Each point is reached from the start by the listed moves, each made 0, 1 or 2 times, or once backwards (-1), plus a little noise. Say if it took an odd or an even number of moves. Then give how often each move was made.

Moves:
(1): 8, 47, 36, 8
(2): -12, 12, -21, -4
Start: 11, -25, -14, 1
Points:
26, 69, 58, 18 -> even (2, 0)
2, 95, 18, 9 -> even (2, 2)
12, 78, 40, 16 -> odd (2, 1)

Moves:
(1): 6, 29, 0, 5, 0, 8, 4, 7, 16, -8, 5
(2): -15, 6, -6, 1, 2, -4, 6, -11, -1, 10, 2
(3): -4, 9, 8, 12, -2, -6, -7, 21, -6, 8, 10
(4): -8, 2, 3, 6, 5, -7, 7, -1, -6, 2, 2
(5): 0, 1, 1, 7, -3, 3, -1, 0, -4, 2, -6
(6): 3, -2, -6, 5, 1, 3, -2, -10, 1, -4, 2
(7): -2, -17, -4, -3, -6, 5, 1, 8, 0, -3, 1
(8): -8, 3, 3, 16, -8, -14, -3, -16, 12, 2, -10
(9): 3, 0, 3, 0, -17, 2, -7, 0, 1, -11, -3
Start: 0, 5, 0, -6, -3, 0, 2, -2, 7, -2, 6
Points:
30, 45, -5, 19, 5, 42, 3, 46, 14, -18, 31 -> odd (2, -1, 1, 0, 2, 2, 1, -1, -1)
-5, 87, 2, 6, -4, -8, 9, -11, 59, -4, 9 -> even (2, 1, 0, -1, -1, -1, -1, 1, 0)
-14, -50, -7, 6, -5, 0, -3, 18, -19, 18, 11 -> odd (-1, 0, 1, 0, 1, 1, 2, 0, -1)
27, 52, 12, 25, -43, 20, -27, 53, 33, -49, 40 -> odd (2, -1, 2, 0, -1, 2, 1, 0, 2)
-53, -5, 4, 37, -46, -46, -6, -63, 5, 12, -28 -> odd (-1, 2, 0, 1, 1, 0, 0, 2, 2)
21, 95, 38, 39, -27, 6, -18, 66, 19, -13, 15 -> even (2, -1, 2, 0, 2, -1, -1, 0, 1)
